Rows are points. The points of each table are mixes of a few directions, plus a little noise. How many directions does each table use, and how many do they share? Where both have some left over, give the other angles between the two spaces (their principal angles), to ten degrees, smallest first.
In the rows, 128 means zero.

First (4 x 2):
[[134 125]
 [ 66 161]
 [157 113]
 [154 114]]
Second, 5 rows:
[[ 64 162]
 [152 116]
 [172 104]
 [119 134]
 [134 125]]
Directions: first 1, second 1, shared 1

First, 7 rows:
[[158 126 155  67  91 103]
 [ 55 134 141 173  95 137]
 [140 127  89 170 192 151]
 [156 126 123 111 141 125]
 [135 127 138 109 114 120]
 [145 127  94 158 184 147]
 [106 130 156 109  80 114]]
Second, 6 rows:
[[125 150 170 115 148 169]
 [138 163 103 136 110 115]
 [140 175 105 130 107 139]
 [164 106 133 156  93 161]
 [115  93 123 112 132 143]
 [ 86  81 135 118 178  42]]
Directions: first 2, second 4, shared 0; angles 90, 90

First:
[[ 99 107 125 144 117  86 136 176 103 132 124]
 [152 159 100 138 211 105  89  34 157 117 157]
 [ 98 137 123 155 110 108 145 191 105 122 122]
 [107 117 121 143 129  94 131 156 113 129 128]
 [131 111 156 104  62 179 155 173 120 135 105]
 [159 127 150  91  96 196 136 107 147 133 116]
 [128  47 142  93 125  88 116 107 125 156 126]
 [111 120 134 134  98 126 145 176 111 130 118]
 [151 166 124 125 143 167 121  89 149 118 134]
 [145 187 103 150 187 132 107  70 150 108 149]]
Second:
[[ 75 127 163 170 108  88 124 191  95 109 139]
 [130  86 157 110 112 122 126 124 120 136 131]
 [210 148 102 106 103 213 218 147 113 135 117]
 [104 149 143 118 116 155  84 105 163 123 116]
 [146 182  46 124 200 123  97  55 178 135 120]
 [135 137 138 126 106 156 145 146 123 124 124]
 [123  90 129 132 147  78 123 121 113 136 141]
 [ 79 141 138 169 132  83 109 164 112 113 138]
 [152 117 100 125 155 108 143 112 122 138 133]
 [128 102 165 100  98 155 114 114 141 135 122]]
Directions: first 3, second 4, shared 2; angles 30

First:
[[121 115  77 151 130 126 131  96 121 113 124 153 165 121 117 103 152 109]
 [101 136  83 142  89 149  98 115 100 135 117 143 135 115 122 137 117 116]
 [107  31 158 168 177 144 100 128 140 107 157 168 138 118 153  98  69  99]
 [137 150 157 119 126 117  57 105 136 124  85 119 163  89 106 107 142 115]
 [132 162 133 115 113 125 117 133 133 134 110 115 133 120 115 135 145 132]
 [113 147 124 155 159 136 170 184 212 101 132 145 185 129 107 113 187 103]
 [135 137 101 128 112 141 123 113 104 137 123 102  95 137 168 148 114 138]
 [157 160 227  53 115  93 166 170 113 166 149  97  61 156  95 166 105 185]
 [184 103  96  98 131  95 157  41  44 142 136  92  60 160 179 131 109 169]
 [104 124 124 133 120 141 176 174 139 134 160 149 117 149 114 147 120 132]
 [118 142 128 146 136 143 113 149 167 116 114 126 155 115 131 123 146 110]]
Second, 11 rows:
[[124 124 125 145 128 100 154 111 105 118 137 127 177 130 130 113 138  79]
 [127 121 132 105  97 178 110 144 131 136 145 128 126 132  91 123 138 160]
 [ 97 116 106 147 107 113 175 137 114 128 125 101 129 153 177 125 118 107]
 [108 127 135 190 167 135 118 129 132 132 112  90 174 115 206  93 158  52]
 [129 125 131 109  90  98 164 118 100 118 136 103 144 151 129 133 115 118]
 [126 125 138 112  93 126 143 128 110 125 136  92 145 146 136 124 126 122]
 [161 130 101 116 192 112  97 124 178 128 107 249  32  80  51 175 106 201]
 [123 119 130 121  97 115 155 131 113 123 124  90 132 144 153 129 120 114]
 [170 143 148  99 150  85 113 109 141 119 105 141  85 113 115 160 102 157]
 [130  86 128 134 115 244  75 173 168 144 130 150 120  78  76 106 183 136]
 [113 190 134 130 173 103 104 103 118 138 151 137 144 166 145 125 107 162]]
Directions: first 6, second 6, shared 1; angles 30, 30, 60, 80, 90

First:
[[132 126 152 154 143 114  83 133 144 115 133 110 116 115 141 158 139 122
   92 123  96 118 136 156 150 123 116 100 117 155 154 101]
 [126 129 117 111 112 132 166 105 129 127 126 121 126 135 111 108 131 123
  144 133 152 124 139 101 108 127 121 139 145 105 118 156]
 [126 129 117 117 122 135 146 128 120 134 126 138 134 134 123 115 122 131
  144 130 141 133 123 117 119 130 134 141 132 117 116 139]
 [142 120 195 182 134  75  75  51 211  61 145   7  63  94 118 188 196  76
   21 126  79  63 216 148 151 101  39  36 150 161 212 119]
 [122 131  92  85  98 147 209 103 111 142 121 143 140 148 100  79 117 131
  182 138 183 136 128  75  87 133 136 168 153  79  90 181]
 [125 130 116 127 143 143 107 181  97 153 124 179 154 133 150 127 100 152
  149 123 120 156  84 150 141 138 168 150 102 141 108 101]
 [125 130 117 129 145 143 101 186  96 155 124 182 155 133 153 129  99 153
  148 122 116 157  81 154 144 139 170 150  99 145 109  97]
 [126 129 118 120 127 135 137 137 117 137 126 144 137 133 129 119 119 135
  143 128 136 136 116 124 124 132 140 141 126 123 116 131]]
Second (8 x 32):
[[159  59 101 144  72 110 140 104 156 118 113 114  87 216 170 183  71 160
  145 151 105 133  89 136 174  92 104  87 159  86  70 122]
 [137 120  68 123 109 120  99 118 154 114 117 144 160 118 139 130 122 127
  132 141 103 123 138 100 162 117 120 163 135 125 156 133]
 [146 194 101 110 133 181  87 196 172 195 122  89 160 112 172 113 192  43
  178 113  87 116 135  61 138 165 117 157 126  91 158  92]
 [118 143 116 131 161 128 123 107 107 111 147 132 149 114 104 121 122 165
  119 138 132 130 126 130 119 133 125 140 104 163 147 150]
 [113 133  76 122 144 107 101  93 121  83 131 173 181  71  93 105 123 158
  102 141 128 125 158 116 137 119 135 184 112 173 188 159]
 [125 159 185 127 150 155 147 163 114 167 138  96 103 133 130 121 155 100
  139 110 141 129 118 138  95 152 133  98 121 119 106 111]
 [119  82 155 141 119  96 159  91 102  92 129 148  97 147 106 141  87 175
  100 135 155 137 121 174 121 104 135 100 134 142  98 145]
 [109 134 221 127 135 128 168 154  98 145 128 129  86 109 108 110 149  97
  109  97 172 131 139 170  79 140 154  93 134 125 101 114]]
Directions: first 2, second 4, shared 0; angles 80, 90

First, 11 rows:
[[130 129 130 129 127 128 136 133 133 134 129 126 126 130 128 128 124 130
  126 129 125 130 126 129 124 129 125 127 123 127 132 128]
 [102 104 111 119 134 125  69  85  91  83 120 131 138 116 125 119 158 124
  139 124 160 113 139 134 167 127 143 139 172 137  75 126]
 [112 114 119 121 132 126  90 102 106 101 122 132 135 121 126 121 146 126
  136 124 147 118 135 133 152 127 137 134 154 135  95 125]
 [140 139 135 133 126 130 155 148 145 149 132 127 124 134 130 132 113 128
  122 130 113 135 123 125 110 129 121 124 109 124 154 129]
 [130 129 127 128 128 128 129 128 127 128 128 129 129 128 128 129 129 127
  128 128 129 128 129 127 128 128 127 129 128 129 129 128]
 [156 150 143 137 122 131 186 171 163 172 137 122 118 139 133 138  98 131
  117 131  95 142 117 121  90 130 112 116  85 116 180 132]
 [132 131 131 130 128 130 139 137 137 136 131 127 126 131 128 130 123 129
  126 128 121 130 126 127 120 129 123 126 120 125 139 130]
 [173 166 153 144 117 132 225 200 189 201 142 123 112 144 134 144  80 135
  110 132  76 154 109 116  64 131 104 112  57 114 215 133]
 [111 115 119 123 133 126  91 101 105 100 123 130 133 122 125 122 146 125
  135 129 146 118 135 132 152 127 138 135 154 134  97 126]
 [ 71  80  95 108 143 124   7  38  54  38 110 137 147 105 122 109 188 121
  153 124 191  95 150 142 207 126 158 148 217 149  21 122]
 [151 146 141 135 121 130 179 165 158 166 135 124 119 137 131 137 105 133
  119 130 102 141 119 122  95 129 114 120  90 119 171 130]]
Second (9 x 32):
[[213 103  95 133 223 102  42 167  53 205 135 135 145  67 161 151 146  92
  236 132 128 169 184 157  59 107  71 175  65 168 141 162]
 [120 167 111 130  98 136 147 137 148 128 121 131 115 142 107 113 119 127
  110 125 116 134 138 114 116 139 123 103 144 145 135 113]
 [119 123 121 131 109 130 132 127 124 130 121 132 106 136 131 136 142 140
  103 127 126 112 145 131 129 131 131 102 134 122 123 125]
 [134  96 119 122 174 120 105 131 119 169 134 155 144 107 162 124 106 117
  153 107 126 114 123 126 122 121 167 116  84 130 151 107]
 [ 90 108 144 126  99 133 142 101 136  92 123 127 117 148 128 132 140 150
   86 127 140  98 113 128 169 132 158 111 154 101 107 123]
 [101 154 134 139 103 121 118 119 138  78 116 123 122 155  88 115 131 135
  142 125 148 151 134 116 144 150 128 142 176 141 113 129]
 [108 148 124 102  95 159 163  91 150  97 135 111 150 123 121 105 124 119
   67 143 118  98  85 123 162 113 129 121 157 119  98 113]
 [149 124 148 130 158 121 134 143 135 143 139 123 149 120 135 131 107 119
  159 129 125 148 107 129 118 124 124 159  99 124 150 138]
 [119 130 155 139  93 130 168 136 146 112 125 115 104 156 119 145 136 153
   95 137 126 126 123 130 135 136 121 122 137 102 132 143]]
Directions: first 1, second 6, shared 1

First (9 x 32):
[[ 93  90  96 114  90 148 117 106 139 127 127  98 137 175 116 105 124 174
  156 156 119 126 128 165  85 124 153 141 132 117 126 127]
 [ 75  82  75 109  78 174 111 104 157 120 101 120 176 214 144 132 122 195
  182 170  88 114 131 200 110  98 103 155 121  96 114 109]
 [158 147 169 150 154 108 142 147  96 121 147 107  80  89 114 128 125  70
   74  84 161 126 136  68 117 151 154 113 123 159 145 129]
 [109 100 106 117  97 107 120 100 134 147 162  77 105 126  88  54 133 177
  155 163 146 160 113 149  58 155 217 122 157 126 127 160]
 [110 121  96 104 113 143 114 113 162 137 101 173 193 156 155 140 137 180
  184 177  87 130 118 190 173 100  77 139 132  92 105 124]
 [180 180 185 153 182  95 148 160  97 123 139 150  94  55 132 155 131  50
   68  75 155 125 132  55 170 146 114 107 121 158 140 131]
 [135 126 136 132 126 113 134 125 118 131 149 100  97 113 105  99 128 119
  115 120 149 137 127 108  97 147 173 120 138 139 136 138]
 [144 150 147 137 150 145 135 149 122 113 102 168 148 130 160 189 124  90
  108 100 115 103 141 115 181 107  57 132 105 130 128 101]
 [152 156 148 136 153 116 134 143 121 129 126 155 126  96 139 147 132  99
  109 112 131 126 128 108 165 127 104 121 125 133 130 127]]
Second (11 x 32):
[[ 88 129 142 128  92 127 123  95 136 114 142 141 119 140  96  80 139 199
  122 161 102 126 107 149  70  95 151 179 128 104 122 117]
 [125  85 117 137 116 156 128 120 108 128 153 106 123 166 143 154 104  96
  146  76 154  67 166 125 109 138 129  92  94 134 146 110]
 [144 191 134 113 157  90 126 147 160 129  86 157 140  72 120 108 161 151
  106 199  99 223  79 130 180 122 119 172 182 127 100 152]
 [ 59  90 133 135  60 156 117  68 127 102 171 129 110 184  95  77 127 210
  137 138 110  73 131 163  22  84 166 182 100  96 132  90]
 [140  84 115 138 129 155 132 134 101 135 149 100 124 160 153 171  98  70
  147  59 163  63 175 114 126 151 120  67  91 142 151 118]
 [128 107 122 132 124 142 129 126 118 129 139 117 126 146 137 143 116 109
  137 101 142  98 148 126 121 135 127 107 111 132 137 120]
 [170 183 145 120 173  86 140 168 137 146  88 143 138  62 127 129 143 113
  105 156 116 198  95 105 191 146 107 118 165 139 118 172]
 [ 75 101 101 124  84 162 103  80 148  96 151 134 125 182 126 107 140 173
  145 158 119 113 132 171  80  91 154 194 123 110 114  75]
 [147 153 130 123 150 111 130 146 136 135 108 135 135 101 132 133 137 117
  120 144 124 164 114 121 163 136 118 127 148 135 120 144]
 [166 133 103 123 167 131 125 159 132 136 108 121 141 117 166 179 126  58
  136 113 151 150 144 116 200 156 105  96 139 152 124 129]
 [165 153 166 134 156  93 154 163 105 157 113 124 125  78 115 127 117 111
  108 103 127 133 117  89 145 154 111  74 127 135 144 181]]
Directions: first 3, second 3, shared 0; angles 30, 50, 60
